Rows are points. To make a cloud, some directions were put in groups of two or more. Within a group, all points are equally far from the middle, so they leave a hole (a ring in 2 directions, a hollow ball in 3). The other directions are filled evenly. Then the cloud was stretched, turned, moved and blurred a little. Count the holes, and give their numbers of directions, smallest first.

Cloud (22 x 3):
[[-0.33  0.14 -0.22]
 [-0.53 -0.43 -0.38]
 [-0.04 -0.25 -0.51]
 [ 0.05  0.01 -0.47]
 [ 0.11 -0.07 -0.28]
 [ 0.08 -0.58  0.01]
 [ 0.19 -0.62 -0.55]
 [-0.27 -0.47  0.03]
 [ 0.17 -0.32 -0.60]
 [-0.12  0.00 -0.40]
 [-0.59 -0.22 -0.16]
 [-0.34  0.34 -0.73]
 [-0.40 -0.01 -0.70]
 [ 0.11  0.26 -0.10]
 [-0.43  0.11 -0.33]
 [-0.38  0.11 -0.36]
 [-0.19 -0.42  0.24]
 [-0.04 -0.61 -0.37]
 [ 0.19 -0.44 -0.57]
 [-0.56 -0.23 -0.52]
 [-0.67 -0.49  0.08]
 [-0.25  0.27 -0.42]]
Holes: 0

Cloud (29 x 4):
[[-0.37 -0.23  0.62 -0.43]
 [ 0.16 -0.50  0.04  0.42]
 [ 0.35  0.00 -0.43  0.28]
 [-0.45  0.58  0.04 -0.31]
 [-0.48 -0.34 -0.03  0.82]
 [-0.20 -0.03  0.51 -0.15]
 [-0.83  0.54  0.28  0.05]
 [ 0.10 -0.19 -0.31  0.09]
 [ 0.22  0.68  0.10 -0.65]
 [-0.43 -0.60  0.11  0.33]
 [-0.20  0.66  0.21 -0.17]
 [ 0.06 -0.93  0.15  0.27]
 [ 0.07  0.18  0.35  0.00]
 [ 0.35  0.62 -0.22  0.47]
 [ 0.18  0.05  0.40 -0.67]
 [-0.04 -0.30 -0.14 -0.16]
 [-0.12  0.08  0.08  0.18]
 [-0.01  0.13  0.64  0.22]
 [ 0.46 -0.14 -0.05 -0.48]
 [-0.26 -0.16  0.45  0.31]
 [-0.16  0.72  0.14  0.06]
 [ 0.15  0.51 -0.20 -0.49]
 [ 0.31  0.05 -0.55  0.22]
 [ 0.43  0.27  0.36  0.13]
 [-0.63  0.28  0.45 -0.01]
 [ 0.62  0.07 -0.22  0.12]
 [-0.44  0.14  0.25 -0.16]
 [-0.48  0.65  0.58 -0.37]
 [ 0.33 -0.24  0.05  0.20]]
Holes: 0

Cloud (49 x 6):
[[ 0.12 -0.15 -0.34  0.10 -0.86  0.30]
 [ 0.03 -0.58  0.07 -0.63 -0.17 -0.55]
 [-0.47  0.58  0.12  0.20  0.20  0.00]
 [-0.11  0.34  0.46 -0.27 -0.39  0.55]
 [ 0.41 -0.07  0.14 -0.01 -0.26 -0.50]
 [-0.47  0.06  0.45 -0.37  0.18  0.31]
 [-0.15 -0.24 -0.05 -0.57 -0.85  0.30]
 [ 0.10 -0.32  0.00 -0.39 -0.03  0.50]
 [-0.16 -0.66  0.53  0.16  0.10 -0.27]
 [-0.08 -0.14 -0.32 -0.60 -0.58  0.50]
 [ 0.03 -0.09 -0.39 -0.52 -0.41  0.53]
 [ 0.23  0.43  0.14 -0.25 -0.26  0.28]
 [ 0.20  0.45  0.24  0.09  0.03  0.45]
 [-0.20 -0.58  0.67  0.26 -0.08 -0.23]
 [-0.02  0.06 -0.08  0.13  0.30  0.43]
 [-0.53 -0.17  0.03 -0.64 -0.58 -0.26]
 [ 0.05 -0.09  0.76  0.69  0.01 -0.25]
 [-0.09  0.44  0.46  0.42 -0.42  0.46]
 [ 0.19 -0.48 -0.27 -0.68 -0.26  0.00]
 [-0.40 -0.12  0.46 -0.35  0.38 -0.01]
 [-0.12 -0.11  0.81  0.61 -0.10 -0.29]
 [-0.41  0.02 -0.06 -0.12  0.24  0.40]
 [-0.38  0.51 -0.12 -0.12 -0.16 -0.29]
 [-0.39  0.61  0.49  0.16  0.11  0.26]
 [ 0.34 -0.72  0.08  0.26 -0.36  0.23]
 [-0.30  0.42 -0.10 -0.09  0.23 -0.36]
 [-0.25 -0.53  0.20 -0.29 -0.72 -0.53]
 [ 0.15 -0.35 -0.02 -0.40 -0.06  0.47]
 [ 0.17 -0.14  0.34  0.07 -0.84 -0.38]
 [ 0.26 -0.17 -0.47 -0.31 -0.16 -0.14]
 [-0.06  0.23  0.12  0.62 -0.40  0.48]
 [ 0.00  0.46  0.12 -0.37 -0.57  0.16]
 [ 0.05  0.37 -0.35 -0.18 -0.55  0.24]
 [-0.22 -0.47  0.30 -0.44  0.14 -0.68]
 [-0.29 -0.55  0.65  0.20 -0.07 -0.47]
 [ 0.10 -0.53  0.71  0.25 -0.25  0.05]
 [ 0.11  0.21 -0.45 -0.33 -0.24  0.01]
 [-0.11 -0.64  0.19 -0.42 -0.06 -0.73]
 [ 0.52 -0.19  0.36  0.03 -0.42 -0.27]
 [ 0.27 -0.75  0.28  0.10 -0.28  0.19]
 [-0.09 -0.70  0.28 -0.26 -0.32 -0.77]
 [-0.32 -0.70  0.08  0.13 -0.22 -0.56]
 [ 0.23 -0.75  0.27  0.18 -0.40  0.21]
 [ 0.12  0.15 -0.34 -0.23 -0.05 -0.31]
 [ 0.07 -0.19  0.20  0.86 -0.20  0.11]
 [-0.26  0.37  0.26 -0.16  0.29 -0.51]
 [-0.18  0.15  0.21 -0.53 -0.77  0.00]
 [ 0.13  0.52  0.09 -0.19 -0.40  0.39]
 [ 0.04  0.12  0.43  0.84 -0.33  0.18]]
Holes: 3 (2, 2, 2)
